Each wall is flat, endless, passes through zero and stands at right angles to its row. A trip goes straight from one point to another. List the walls that it crosses, first one first.

Walls:
(1): [ 0.17  0.20 -0.81]
(2): [ 0.42 -0.41 -0.05]
(3): [0.23 0.22 0.12]
(4): [-0.13 -0.01  0.25]
(5): [ 0.04 -0.43  0.07]
Trips:
[-0.61 -0.11  0.56] to [-0.17 -0.28  0.53] -> 2
[-0.42 -0.69  0.35] to [-0.21  0.27  0.34] -> 2, 5, 3
[0.39 0.20 0.15] to [-0.22  0.32 -0.30] -> 1, 2, 3
[-0.27  0.27 -0.29] to [ 0.66  0.03 -0.04] -> 3, 2, 5
[-0.10 -0.02  1.12] to [-0.14  0.05  0.55] -> none
[0.43 0.41 0.47] to [ 0.56  0.51 -0.05] -> 2, 4, 1

Walls:
(1): [-0.37  0.21 -0.02 -0.28 -0.50 -0.38 -0.19  0.23 -0.40]
(2): [-0.49 -0.54  0.47 -0.17 -0.64  0.13 -0.06  0.09  1.12]
(3): [ 0.13  0.19 -0.45 -0.03  0.02 -0.74  0.12 -0.04 -0.85]
(4): [-0.19  0.53 -0.46 -0.12 -0.25 -0.66  0.10 -0.23  0.23]
Trips:
[ 0.17 -0.27  0.45 -0.53 -0.01  1.04  0.06 -0.54 -0.02] to [-0.44  0.24 -0.01 -0.10  0.10  0.32 -0.03  0.46  0.19] -> 1
[ 0.09 -0.11 -0.12  0.43 -0.12 -0.04  0.00  0.17 -0.38] to [ 0.00 -0.08  0.13 -0.02 -0.19  0.11  0.40 -0.38 -0.78] -> none
[ 0.28 -0.22  0.35 -0.93 -0.20 -0.04  0.21 -0.16 -0.27] to [ 0.16  0.22  0.22  0.10 -0.73  0.31 -0.14  0.04 -0.26] -> 3
[ 0.17 -0.38 -0.03 -0.16 -0.22 -0.09 -0.39  0.17  0.04] to [ 0.12  0.24  0.16 -0.20 -0.45  0.08  0.49  0.35 -0.43] -> 3, 2
[ 0.00  0.19 -0.46  0.09 -0.82  0.18 -0.41  0.07  0.40] to [ 0.05  0.48 -0.34  0.88  0.33  0.51  0.51 -0.14  0.39] -> 1, 2
[ 0.37  0.22  0.41  0.42 -0.57 -0.50  0.04 -0.34 -0.45] to [-0.36  0.46 -0.61  0.10  0.03 -0.19 -0.27 -0.20  0.13] -> none

Walls:
(1): [-0.24  0.24 -0.37 -0.35  0.04  0.23  0.02  0.30  0.87  0.27 -0.04 -0.30
 -0.58 -0.77  0.00 -0.72  0.03  0.53]
(2): [ 0.69 -0.09 -0.23  0.06 -0.12  0.28 -0.02  0.02 -0.03 -0.24  0.09 -0.06
 -0.77  0.01 -0.12 -0.05 -0.81 -0.04]
(3): [ 1.00  0.28 -0.12  0.14  0.08  0.41  0.43  0.54 -0.16  0.05  0.01 -0.07
 -0.44  0.39  0.22 -0.23  0.67  0.53]
(4): [-0.07  0.39  0.27  0.54 -0.22 -0.11 -0.57  0.65  0.13  0.25  0.18 -0.55
 -0.27 -0.16  0.29 -0.51 -0.47  0.60]
(5): [-0.36 -0.51  0.12  0.08  0.14  0.26 -0.13 -0.25 -0.64 -0.43 -0.46  0.27
 -0.14  0.59  0.08  0.52  0.49 -0.52]
(6): [ 0.31 -0.24  0.41  0.72  0.49  0.28 -0.12  0.06 -0.53  0.58 -0.12 -1.40
  0.11  0.38 -0.02 -0.17 -0.44 -0.22]
Trips:
[ 0.28 -0.35 -0.40 -0.54  0.26  0.27 -0.74 -0.26  0.33 -0.24 -0.45 -0.05
  0.14 -0.01 -0.29  0.09  0.12  0.20] to [ 0.97  0.08  0.08 -0.04  0.01  0.07  0.31 -0.35  0.59  0.24  0.03  0.15
 -0.79 -0.38  0.54  0.37  0.52 -0.17] -> 3, 5
[-0.01 -0.30 -0.60 -0.15  0.35 -0.34  0.64  0.07  0.12 -0.20  0.22 -0.06
  0.14 -0.22  0.32  0.15 -0.03  0.06] to [ 0.05  0.13 -0.22 -0.45 -0.63 -0.28  0.17  0.33  0.00 -0.61  0.40  0.63
  0.62 -0.29 -0.81 -0.41  0.62  0.19] -> none
[ 0.08  0.54  0.53 -0.17 -0.37 -0.28 -0.04 -0.08  0.01  0.16 -0.01  0.10
  0.17  0.14 -0.97  0.53  0.12  0.15] to [-0.62 -0.37  0.25  0.29 -0.14 -0.38 -0.11  0.27  0.38  0.49  0.33  0.24
  0.01 -0.20  0.48 -0.21 -0.14  0.36] -> 4, 1
[-0.34 -0.03 -0.29 -0.15  0.50 -0.18 -0.35  0.11  0.27  0.27  0.48  0.09
  0.27 -0.29 -0.22  0.47  0.18  0.04] to [ 0.15  0.11  0.50  0.27 -0.35  0.06  0.69  0.04  0.39 -0.31 -0.09  0.32
 -0.18 -0.27  0.19  0.30  0.11  0.13] -> 3, 2

Walls:
(1): [-0.37  0.14  0.05  0.17 -0.11  0.03 -0.35  0.29 -0.76  0.51  0.02 -0.24
  0.07  0.17 -0.33 -0.04  0.38  0.32  0.28 -0.08 -0.01  0.14  0.39  0.13
 -0.27 -0.17 -0.16  0.56  0.00  1.00  0.42  0.03  0.50 -0.15  0.68  0.49
 -0.31 -0.09  0.61 -0.16  0.22  0.32 -0.17  0.72 -0.30  0.17  0.18  0.00]
(2): [ 0.30 -0.24  0.23 -0.09  0.01  0.33  0.35 -0.17  0.18 -0.14  0.07 -0.64
 -0.69  0.47  0.12 -0.41  0.04 -0.25  0.39 -0.17 -0.16  0.05 -0.07  0.03
  0.30  0.91  0.02 -0.69  0.40 -0.41  0.19 -0.08 -0.25  0.04  0.12 -0.08
  0.11 -0.07 -0.46 -0.06 -0.42  0.29 -0.21 -0.20  0.18  0.39  0.40 -0.59]
(3): [-0.06  0.05 -0.62 -0.07 -0.20 -0.25  0.09  0.19  0.51  0.13  0.39 -0.21
 -0.17  0.10 -0.27  0.12  0.50  0.34  0.22 -0.36 -0.19 -0.54 -0.14 -0.46
 -0.09  0.51 -0.02 -0.57 -0.22 -0.21 -0.06  0.23 -0.64  0.23  0.07  0.53
 -0.20  0.21 -0.27  0.61 -0.53 -0.15  0.26  0.00 -0.35 -0.07  0.10 -0.39]
(4): [ 0.24  0.07  0.65 -0.27 -0.12  0.30  0.61 -0.07  0.04 -0.01  0.11  0.55
 -0.06  0.65  0.03  0.54 -0.16  0.01 -0.42  0.16  0.19  0.47  0.15  0.47
  0.03  0.33 -0.32  0.44  0.42  0.01  0.12 -0.37  0.24  0.07  0.43  0.54
  0.24 -0.12 -0.14  0.16  0.45 -0.01 -0.03 -0.34  0.19 -0.15  0.18  0.45]
(5): [-0.28  0.09 -0.03 -0.16 -0.53  0.44  0.26 -0.48 -0.16 -0.06  0.59 -0.40
 -0.08  0.14 -0.04 -0.18  0.22 -1.01 -0.04 -0.48 -0.62 -0.33 -0.27 -0.22
  0.10  0.01 -0.59 -0.17  0.41  0.05  0.12  1.08  0.55 -0.29  0.21  0.42
 -0.53 -0.73  0.16  0.20 -0.21  0.06  0.23 -0.09  0.36 -0.07 -0.59 -0.65]
(6): [-0.02 -0.35  0.17  1.14  0.33 -0.63 -0.82 -0.30  0.36  0.13  0.12 -0.02
  0.49  0.25 -0.74 -0.16  0.05  0.02 -0.51  0.09  0.05  0.28 -0.04 -0.60
 -0.22 -0.65 -0.19 -0.37 -0.76 -0.08  0.07 -0.07 -0.09  0.22  0.52  0.84
  0.21  1.04  0.18  0.21  0.14 -0.68  0.39 -0.53 -0.26  0.25 -0.07  0.26]
(7): [ 0.15 -0.09  0.37  0.00  0.29 -0.36  0.22 -0.20  0.29  0.63 -0.11 -0.20
 -0.14 -0.58  0.64  0.40  0.11  0.19  0.91  0.18 -0.18 -0.25  0.13  0.03
  0.00 -0.18 -0.08 -0.28 -0.51  0.36 -0.03  0.02  0.53  0.06  0.07  0.23
  0.25  0.59  0.32  0.75 -0.19 -0.52 -0.29  0.26  0.06 -0.23 -0.17  0.05]
Trips:
[ 0.24 -0.24  0.16 -0.31  0.06 -0.09 -0.23  0.42  0.13 -0.02  0.15  0.01
 -0.07  0.22 -0.43 -0.23 -0.49  0.35 -0.49 -0.37  0.28  0.05 -0.27 -0.04
 -0.01 -0.40 -0.49  0.07 -0.26 -0.34 -0.11 -0.29 -0.05 -0.17 -0.12 -0.35
 -0.01 -0.73  0.63  0.09  0.08 -0.04 -0.05  0.12  0.01  0.12 -0.33  0.09] to [ 0.32  0.10  0.32 -0.58  0.12 -0.26 -1.12  0.01  0.03 -0.56  0.15  0.11
 -0.16 -0.27  0.28  0.30  0.21  0.37 -0.50  0.28  0.07 -0.05 -0.12 -0.51
  0.11  0.05 -0.33 -0.36  0.59 -0.45 -0.28  0.10  0.07 -0.37 -0.70  0.03
  0.11 -0.49  0.18 -0.26 -0.67  0.27 -0.14  0.44  0.36  0.34  0.64 -0.44] -> 4, 6, 2, 5, 3
[-0.33 -0.09  0.26  0.31  0.18  0.52 -0.42  0.62 -0.23 -0.32  0.23 -0.22
  0.15 -0.40  0.25  0.22 -0.28  0.81  0.19  0.12  0.20  0.10  0.41 -0.05
 -0.45  0.11  0.58 -0.23  0.23  0.38  0.52  0.06 -0.30 -0.34  0.01 -0.16
 -0.02  0.24  0.33 -0.25 -0.37 -0.08 -0.31  0.74  0.80 -0.19  0.29  0.27] to [ 0.12 -0.53 -0.11 -0.04  0.05 -0.11 -0.55 -0.17  0.10 -0.74 -0.57  0.24
 -0.11 -0.17 -0.01 -0.21 -0.02 -0.08 -0.05  0.00  0.02  0.27  0.44  0.60
 -0.18 -0.73  0.45  0.25 -0.84 -0.41  0.17  0.30  0.27 -0.75 -0.39 -0.07
  0.23 -0.27 -0.23  0.54 -0.19 -0.11 -0.01  0.09 -0.40  0.20  0.01 -0.40] -> 6, 1
[ 0.11  0.09 -0.44 -0.16  0.12  0.38  0.09  0.47 -0.11 -0.04 -0.69 -0.33
 -0.14  0.43  0.17 -0.65 -0.49  0.30  0.22 -0.24 -0.32 -0.10 -0.27 -0.41
  0.08  0.34  0.17 -0.83  0.52  0.33 -0.73 -0.37 -0.71 -0.12  0.88  0.18
  0.28  0.17  0.25 -0.18 -0.27 -0.55  0.01  0.12 -0.24  0.35 -0.48  0.32] to [-0.05 -0.69 -0.88 -0.16 -0.02 -0.83 -0.19 -0.15 -0.15 -0.15 -0.07  0.15
 -0.17 -0.30 -0.13 -0.13 -0.08  0.21  0.14 -0.25  0.19 -0.32  1.13 -0.75
 -0.25  0.12  0.40  0.49  0.29  0.53 -0.38 -0.35 -0.08 -0.14  0.44 -0.21
 -0.26  0.16  0.00 -0.11  0.58 -0.41 -0.11  0.11  0.65 -0.49  0.75 -0.33] -> 1, 2, 7
[ 0.10 -0.07  0.03  0.02  0.29 -0.28  0.06 -0.05  0.08 -0.11  0.53 -0.01
  0.19 -0.08 -0.46 -0.51 -0.23 -0.23  0.82  0.08  0.50  0.39  0.01 -0.15
 -0.02 -0.22  0.07  0.34 -0.48  0.12  0.41 -0.25  0.56  0.16 -0.73 -0.24
 -0.47 -0.95  0.06  0.19  0.50  0.30 -0.10  0.48 -0.01 -0.39 -0.06 -0.20] to [ 0.60  0.30 -0.11  0.18 -0.53 -0.78 -0.77  0.77 -0.07  0.24  0.09  0.43
  0.15  0.62 -0.80 -0.10 -0.15 -0.04 -0.34  0.47  0.49 -0.18 -0.29 -0.19
 -0.61  0.65 -0.24  0.00 -0.04  0.05  0.48 -0.25 -0.49  0.19 -0.83  0.28
  0.96  0.03 -0.06  0.32  0.43  0.18  0.50 -0.30 -0.10 -0.68  0.04  0.43] -> 7, 5, 6, 4, 3, 1
[ 0.00 -0.22 -0.65  0.37  0.16  0.42 -0.46  0.64 -0.11 -0.18 -0.16 -0.01
  0.29  0.64 -0.16  0.07 -0.42  0.04 -0.09  0.25 -0.30 -0.16 -0.04 -0.22
  0.52  0.59  0.40 -0.15  0.43  0.11  0.56 -0.04  0.36 -0.06 -0.29  0.24
 -0.19  0.02  0.40 -0.29  0.43 -0.29 -0.18  0.89 -0.05  0.22 -0.45 -0.04] to [ 0.21  0.24 -0.06 -0.36  0.12 -0.34 -0.20 -0.05  0.55 -0.18  0.55  0.06
  0.17 -0.42  0.29 -0.27 -0.05  0.02 -0.39  0.34 -0.16 -0.20  0.37  0.11
  0.51  0.38  0.15  0.31 -0.27 -0.52  0.13 -0.04 -0.25 -0.01 -0.42 -0.06
  0.14 -0.70 -0.20 -0.37  0.27 -0.53 -0.34  0.28 -0.12 -0.17  0.17 -0.53] -> 2, 5, 1, 3
[-0.20 -0.37 -0.40  0.30  0.02  0.51  0.18 -0.33  0.03  0.17 -0.09 -0.42
  1.15  0.16 -0.17  0.54 -0.86  0.18  0.52 -0.21 -0.77  0.11 -0.23  0.07
 -0.22 -0.36  0.33  0.13  0.58  0.15 -0.09 -0.61  0.48 -0.05  0.42  0.37
  0.00 -0.18 -0.17 -0.69  0.06  0.05  0.38 -0.22 -0.13  0.26  0.20 -0.50] to [ 0.17 -0.25 -0.01  0.00  0.06 -0.72  0.01 -0.34 -0.28  0.46 -0.05 -0.19
  0.59  0.35 -0.15  0.34  0.08  0.41 -0.21 -0.45  0.92  0.25 -0.08 -0.08
  0.13 -0.20  0.05 -0.92  0.24 -0.11 -0.35 -0.67 -0.43  0.18  0.29  0.29
  0.15 -0.74 -0.67 -0.08 -0.15  0.47 -0.43 -0.26 -0.10  0.03  0.12 -0.49] -> 2, 5, 3, 1

Walls:
(1): [-0.46  0.39  0.09  0.97 -0.01 -0.07 -0.12  0.06 -0.08 -0.21 -0.24  0.22
  0.10  0.03 -0.17 -0.33 -0.19  0.40 -0.12  0.49  0.26 -0.29  0.52 -0.96
 -0.28  0.43  0.11  0.37 -0.43  0.34  0.02 -0.27 -0.08  0.30  0.56 -0.10
 -0.12  0.33 -0.24 -0.22 -0.03  0.02  0.08 -0.21  0.09  0.05  0.09 -0.06]
(2): [-0.66  0.82  0.08 -0.09 -0.03  0.09 -0.75  0.59 -0.19 -0.29  0.20  0.16
  0.36  0.23 -0.01 -0.27  0.02  0.18  0.51 -0.08  0.16 -0.57  0.13 -0.58
 -0.55  0.03 -0.01  0.10 -0.17  0.34 -0.41 -0.69  0.57  0.01 -0.10  0.65
  0.06  0.38  0.55  0.15 -0.66  0.09 -0.30 -0.12  0.08 -0.03 -0.60 -0.25]
(3): [ 0.42 -0.17  0.13 -0.52 -0.23 -0.06  0.04  0.18 -0.15 -0.21  0.17 -0.41
 -0.16 -0.28 -0.44  0.09  0.49 -0.02  0.36 -0.65  0.32 -0.10  0.75  0.00
 -0.48  0.16 -0.20  0.38 -0.38  0.79 -0.17 -0.13 -0.72  0.15  0.62  0.37
  0.44 -0.03 -0.55  0.06 -0.04 -0.31 -0.12  0.30  0.18 -0.04  0.28  0.23]
(4): [-0.03 -0.09  0.14  0.59  0.07 -0.11 -0.28 -0.53  0.15  0.64 -0.19  0.44
  0.07  0.52  0.40 -0.02 -0.51  0.10 -0.40  0.19  0.04  0.39 -0.74 -0.10
 -0.23  0.15  0.58  0.27  0.03 -0.04 -0.40 -0.03  0.32 -0.02  0.21 -0.07
  0.12  0.86  0.17 -0.11 -0.44  0.52  0.29  0.78 -0.13 -0.55 -0.03 -0.09]
(5): [ 0.03  0.25 -0.13 -0.23  0.03  0.02 -0.13  0.31 -0.25 -0.07 -0.01 -0.17
 -0.28 -0.16 -0.64 -0.72 -0.28 -0.04  0.50  0.22  0.50 -0.28 -0.17  0.18
  0.28  0.02 -0.03 -0.07 -0.16  0.04  0.05  0.78  0.59  0.40 -0.20 -0.55
 -0.34  0.11 -0.33 -0.37  0.21 -0.10  0.53 -0.32 -0.67 -0.04 -0.39 -0.24]
(6): [ 0.56  0.52 -0.07  0.28  0.30  0.34  0.46  0.59 -0.80  0.34  0.01 -0.30
 -0.61  0.03  0.45  0.38  0.57 -0.46 -0.77  0.20 -0.14  0.51  0.41  0.55
 -0.46  0.33  0.21 -0.24  0.44  0.05  0.09 -0.83 -0.77  0.16 -0.17 -0.07
 -0.04  0.03 -0.11 -0.21  0.22  0.16 -0.19 -0.27 -0.25  0.56 -0.11 -0.18]
(7): [-0.15  0.01 -0.51 -0.04  0.47 -0.49 -0.32 -0.08  0.35  0.39  0.25 -0.55
 -0.11  0.21 -0.79 -0.16 -0.38  0.11 -0.05  0.06 -0.17  0.34 -0.42  0.22
 -0.24  0.34  0.41 -0.16  0.25 -0.32 -0.03  0.01  0.45 -0.12  1.13 -0.16
  0.09  0.23 -0.04  0.09  0.33  0.01  0.26  0.28 -0.05  0.06 -0.04  0.20]
(8): [ 0.11  0.82 -0.03 -0.05  0.07 -0.04  0.04  0.30  0.18 -0.16 -0.18  0.76
 -0.38 -0.04 -0.42 -0.42 -0.01 -0.06 -0.23 -0.23 -0.45  0.28  0.08 -0.71
 -0.11 -0.01  0.32 -0.47 -0.11 -0.32  0.38  0.34 -0.15 -0.09  0.01  0.15
  0.84 -0.57 -0.12  0.57 -0.10 -0.35 -0.64  0.16  0.18  0.33 -0.35  0.14]
(9): [ 0.15  0.21  0.33 -0.02  0.54  0.07 -0.21  0.38  0.01 -0.13 -0.04  0.64
  0.02  0.28  0.25  0.14 -0.55  0.20 -0.49  0.11 -0.95  0.24  0.16  0.25
  0.15  0.34 -0.43  0.01 -0.35  0.40 -0.46 -0.05  0.00  0.37  0.18 -0.41
  0.16 -0.08 -0.16  0.30  0.21  0.28 -0.38  0.33  0.23 -0.43  0.06  0.08]
Trips:
[ 0.27 -0.30 -0.30 -0.12  0.21 -0.18  0.02 -0.07  0.37  0.19  0.10  0.20
 -0.08 -0.33  0.01 -0.62 -0.03  0.09 -0.24  0.48  0.21 -0.76 -0.34 -0.24
  0.48 -0.01 -0.36  0.11  0.17  0.68  0.00 -0.22 -0.30  0.36  0.26  0.77
 -0.05  0.39  0.79 -0.01 -0.47  0.06  0.04  0.05 -0.04 -0.20 -0.05 -0.05] to [-0.15  0.23 -0.39  0.07 -0.25  0.49  0.13 -0.44  0.33 -0.24  0.48  0.24
  0.17 -0.59  0.54  0.39 -0.41 -0.26 -0.07  0.57  0.07 -0.02  0.09 -0.29
 -0.42  0.62 -0.35  0.18 -0.96  0.34 -0.21  0.00 -0.06  0.17  0.65  0.01
 -0.76 -0.37 -0.02 -0.07  0.23 -0.02  0.12 -0.22  0.73  0.10  0.08 -0.12] -> 9, 4
[-0.76 -0.12  0.57  0.31  0.04  0.71  0.66  0.34  0.13  0.00 -0.12 -0.61
  0.32  0.39 -0.26 -0.02 -0.45 -0.34 -0.23  0.27 -0.12  0.21  0.71 -0.31
  0.29 -0.26  0.31  0.07 -0.01 -0.34 -0.13  0.01  0.71  0.28  0.11  0.51
 -0.06  0.16  0.44  0.43 -0.04 -0.42 -0.16  0.68 -0.12 -0.25  0.13  0.35] to [ 0.20  0.04  0.31  0.26  0.37 -0.02  0.20 -0.07 -0.35  0.10 -0.41  0.54
 -0.17  0.47  0.65  0.27 -0.21  0.32 -0.38 -0.01 -0.29  1.04 -0.03  0.33
 -0.06 -0.35 -1.00  0.58  0.24 -0.12 -0.17  0.05  0.23 -0.08 -0.34 -0.15
  0.34  0.30 -0.30  0.11  0.02 -0.33  0.06  1.00  0.60 -0.07 -0.17  0.01] -> 7, 2, 1, 6
[ 0.08  0.24  0.19  0.32  0.33 -0.04  0.43  0.07 -0.37 -0.14  0.26 -0.17
  0.30  0.58  0.21  0.34  0.22  0.47 -0.12 -0.26  0.93 -0.19  1.01  0.59
  0.08  0.13 -0.20  0.02  0.37  0.09 -0.65  0.10  0.14 -0.67 -0.04 -0.06
  0.09 -0.11 -0.04  0.06  0.33  0.22  0.29 -0.21 -0.38 -0.87  0.41  0.26] to [ 0.26  0.06  0.77 -0.53  0.62 -0.47  0.15  0.37 -0.55 -0.42 -0.11 -0.54
  0.03 -1.01 -0.71  0.26 -0.04  0.53 -0.24  0.35 -0.71  0.03 -0.13  0.40
  0.04 -0.16  0.01 -0.60  0.43  0.00 -0.29 -0.19 -1.47 -0.45 -0.16 -0.42
 -0.51 -0.02 -0.22  0.09  0.48  0.16  0.28 -0.01 -0.36 -0.67  0.17 -0.52] -> 1, 5, 7

Walls:
(1): [ 0.36  0.42  0.13 -0.03 -0.21  0.39 -0.03  0.04 -0.86  0.27  0.45  0.42
  0.25  0.06 -0.22  0.40  0.02  0.18 -0.14  0.51 -0.30  0.32 -0.41  0.26
 -0.78 -0.25 -0.61 -1.02  0.26  0.27 -0.37 -0.45  0.33  0.37 -0.32 -0.09
  0.19 -0.31 -0.19  0.43  0.04 -0.12 -0.08  0.24  0.24 -0.17 -0.18 -0.03]
(2): [ 0.19  0.47 -0.33 -0.11 -0.36 -0.27 -0.52  0.31  0.02  0.03  0.32  0.00
 -0.13  0.26  0.82 -0.28  0.03 -0.78 -0.41 -0.14 -0.56  0.26  0.78  0.47
 -0.09  0.54 -0.09  0.30 -0.56  0.22  0.04 -0.34  0.37  0.24 -0.49  0.15
 -0.03  0.48 -0.45  0.31 -0.37 -0.18 -0.11  0.60  0.13 -0.05  0.13 -0.09]
(3): [ 0.38  0.34  0.05  1.22 -0.17 -0.07 -0.25 -0.01 -0.24 -0.60  0.09  0.64
  0.00 -0.01 -0.18 -0.04  0.10  0.11 -0.97 -0.53 -0.44 -0.54  0.30 -0.17
 -0.12 -0.23  0.43 -0.33 -0.06  0.19  0.93 -0.07  0.34  0.02 -0.69  0.11
 -0.13 -0.17 -0.41 -0.40 -0.14 -0.11  0.72 -0.28 -0.10 -0.31  0.19 -0.03]
(4): [-0.47 -0.11 -0.42 -0.26  0.13 -0.25  0.45  0.05 -0.41 -0.10 -0.39  0.38
 -0.64 -0.49 -0.09  0.14  0.04  0.43  0.01 -0.05  0.03  0.24 -0.17  0.35
 -0.19  0.68 -0.41 -0.17 -0.19  0.14  0.21 -0.39 -0.75  0.37 -0.32  0.55
  1.07 -0.13  0.49  0.03  0.39  0.16 -0.63 -0.71  0.33  0.31  0.32  0.40]
(5): [ 0.67 -0.12  0.34 -0.03 -0.07  0.09  0.25  0.51 -0.69  0.47  0.40 -0.46
 -0.55 -0.22  0.93 -0.37 -0.05 -0.11 -0.33  0.41 -0.18 -0.39  0.40  0.01
 -0.07  0.02 -0.30  0.27 -0.63 -0.31  0.15 -0.19  0.12  0.06  0.08  0.02
 -0.34  0.44 -0.08  0.81  0.57  0.87 -0.21  0.21  0.21 -0.30 -0.15 -0.18]
(6): [-0.65  0.01 -0.69  0.01 -1.10  0.44 -0.07 -0.27 -0.13 -0.18 -0.20  0.05
  0.23 -0.06  0.78  0.10  0.21  0.16 -0.32 -0.46 -0.12 -0.16 -0.09  0.12
 -0.20  0.09 -0.22  0.13  0.02 -0.63 -0.24  0.51 -0.61  0.15 -0.17 -0.12
 -0.13  0.09 -0.17  0.12  0.17 -0.03 -0.17  0.25 -0.58  0.23 -0.30  0.38]
(7): [-0.20 -0.45  0.01 -0.16  0.32 -0.15 -0.18  0.25 -0.35 -0.46  0.02 -0.46
  0.04 -0.04 -0.01 -0.55  0.39 -0.51  0.32  0.68 -0.52 -0.05  0.70  0.33
 -0.20 -0.37 -0.14 -0.29  0.24  0.55  0.42  0.22 -0.28 -0.08 -0.09 -0.77
 -0.27  0.03 -0.04 -0.02  0.38  0.04  0.30  0.64 -0.09 -0.66  0.36 -0.47]
(8): [ 0.17  0.80 -0.38 -0.23  0.21 -0.63 -0.42  0.13 -0.08 -0.19 -0.19 -0.10
  0.00 -0.28 -0.25  0.21 -0.27 -0.15 -0.36 -0.34  0.61 -0.32  0.57 -0.02
  0.87  0.55 -0.34  0.31 -0.48  0.31 -0.12 -0.30 -0.11 -0.12 -0.39 -0.17
 -0.68  0.42  0.23 -0.07 -0.58  0.01  0.28  0.27  0.07  0.32  0.05 -0.01]
(9): [-0.40  0.07 -0.03  0.23  0.47  0.61 -0.97 -0.39 -0.06 -0.28  0.05 -0.11
 -0.24  0.68 -0.28  0.66  0.36 -0.22  0.41  0.27  0.39 -0.03 -0.42 -0.65
 -0.29  0.12  0.04  0.30  0.62  0.11  0.28  0.69  0.26  0.00  0.06  0.11
  0.32 -0.34 -0.67 -0.03  0.07  0.10  1.00 -0.26 -0.51  0.10 -0.28  1.13]
(10): [-0.07 -0.26  0.16 -0.10  0.19  0.04  0.33 -0.21 -0.03 -0.23 -0.15  0.60
  0.39 -0.17 -0.39  0.30  0.09 -0.25  0.43  0.13 -0.13  0.39 -0.19 -0.08
  0.34 -0.86 -0.74  0.17  0.30  1.30 -0.05 -0.29 -0.01  0.61  0.30  0.43
  0.37  0.39  0.46  0.29  0.05  0.09 -0.29  0.43 -0.76  0.37  0.65 -0.32]
(11): [-0.36  0.31 -0.38  0.08 -0.27 -0.07 -0.02  0.04 -0.07 -0.28  0.57  0.48
  0.39 -0.20  0.09 -0.24  0.13  0.13  0.20 -0.28 -0.26 -0.21  0.11 -0.59
  0.34  0.19  0.19 -0.18  0.02 -0.29  0.12 -0.76  0.13  0.36  0.02  0.11
 -0.31  0.37 -0.35  0.14  0.00 -0.33 -0.55 -1.25 -0.13 -0.11 -0.64  0.29]
Trips:
[ 0.66 -0.21 -0.23  0.42  0.28 -0.10  0.25  0.19  0.32 -0.06 -0.43 -0.05
  0.29  0.03 -0.04 -0.49 -0.28 -0.07  0.10 -0.18 -0.11  0.37 -0.08  0.06
  0.51  0.07 -0.62  0.40 -0.03 -0.45 -0.48 -0.29  0.05 -0.19 -0.18  0.39
 -0.34  0.04  0.17  0.18  0.51 -0.36  0.20  0.49  0.37 -0.16  0.18  0.34] to [-0.02  0.23  0.75 -0.02  0.04 -0.19 -0.33  0.65 -0.32  0.38  0.45 -0.39
  0.20  0.25 -0.16 -0.53  0.37 -0.47  0.20 -0.41  0.40  0.35  0.00  0.21
 -0.11 -0.54 -0.32 -0.32 -0.56 -0.21  0.29 -0.09 -0.22  0.04  0.32 -0.41
 -0.42 -0.13  0.32 -0.34  0.09 -0.27 -0.19  0.00 -0.62 -0.18  0.71 -0.16] -> 7, 1
[-0.21  0.23  0.08  0.09 -0.49 -0.11  0.55 -0.32  0.98 -0.26 -0.22  0.03
 -0.61 -0.22 -0.22  0.09  0.69  0.43  0.58  0.14  0.15  0.36 -0.44 -0.70
 -0.02  0.39 -0.38  0.50  0.44 -0.18 -0.20  0.21  0.22  0.40 -0.10  0.21
 -1.12  0.10 -0.28 -0.23  0.06 -0.03  0.12  0.30  0.03  0.39 -0.50  0.41] to [-0.25  0.13 -0.21 -0.47 -0.45 -0.28 -0.11 -0.18 -1.04 -0.07  0.06  0.50
  0.81  0.50  0.21 -0.17 -0.25 -0.29 -0.40  0.54  0.26 -0.09  0.47  0.14
  0.08 -0.36  0.32  0.40  0.48 -0.32  0.35 -0.54  0.10  0.36 -0.06 -0.25
  0.66 -0.59  0.12  0.13  1.30 -0.07  0.66  0.27 -0.15  0.20 -0.17 -0.09] -> 10, 8, 1, 7, 3, 5, 2, 4
